Each row is a point. The points of each table are mixes of a few directions, plus a little noise. How many directions does each table use, and how many do they share? Where both have some left over, give the other angles between the two spaces (their principal angles), to ten degrees, smallest first.

First (7 x 3)
[[-3.5  3.0 -0.4]
 [-4.8  4.1 -0.5]
 [-0.5  0.5  0.0]
 [-3.7  3.2 -0.4]
 [ 6.8 -5.9  0.8]
 [ 9.3 -8.0  1.0]
 [-3.9  3.4 -0.4]]
Second (5 x 3)
[[-5.0  4.3 -0.6]
 [-0.5  0.5  0.0]
 [-6.5  5.7 -0.8]
 [ 4.8 -4.0  0.6]
 [ 7.3 -6.3  0.8]]
Directions: first 1, second 1, shared 1

First (10 x 8)
[[ -2.1  -0.1  -2.7   0.4   2.6   0.1  -2.8   2.9]
 [ -2.7  11.6   3.7  -2.1   5.1   5.6   0.3  -9.9]
 [  1.9  -4.6  -0.5   0.6  -3.4  -2.2   1.1   2.6]
 [  2.1  -8.5  -2.7   1.4  -3.7  -3.8  -0.3   6.9]
 [ -4.4  -4.6  -8.2   2.1   4.4  -2.0  -7.3  11.2]
 [ -1.0   3.3   0.6  -0.5   1.9   1.7  -0.3  -2.4]
 [ -1.7  10.9   4.7  -2.2   3.8   4.8   1.5 -10.3]
 [  3.2  -2.5   2.4   0.1  -4.4  -1.1   3.6  -1.4]
 [  2.0  -3.9  -0.3   0.5  -2.8  -1.9   1.2   2.0]
 [  2.5  -1.5   2.5  -0.1  -3.7  -0.7   3.1  -1.9]]
Second (7 x 8)
[[ -2.2   6.1  -2.9  -0.7   6.6  -0.4  -2.9  -4.0]
 [ -2.3   3.5   0.1  -0.4   2.9   2.3  -1.5  -0.8]
 [ -3.1   1.1  -6.0   0.5   6.1  -1.6  -5.3   3.3]
 [  0.6  -5.7   2.2   0.9  -5.3   1.3   1.6   5.6]
 [  4.4   5.2  -2.2  -1.5   3.3  -6.4   1.9 -11.7]
 [  2.9  -3.5   3.9   0.0  -6.0   0.3   4.0  -0.2]
 [ -0.2  -6.7   4.8   0.9  -7.6   4.5   2.2   7.9]]
Directions: first 2, second 3, shared 2
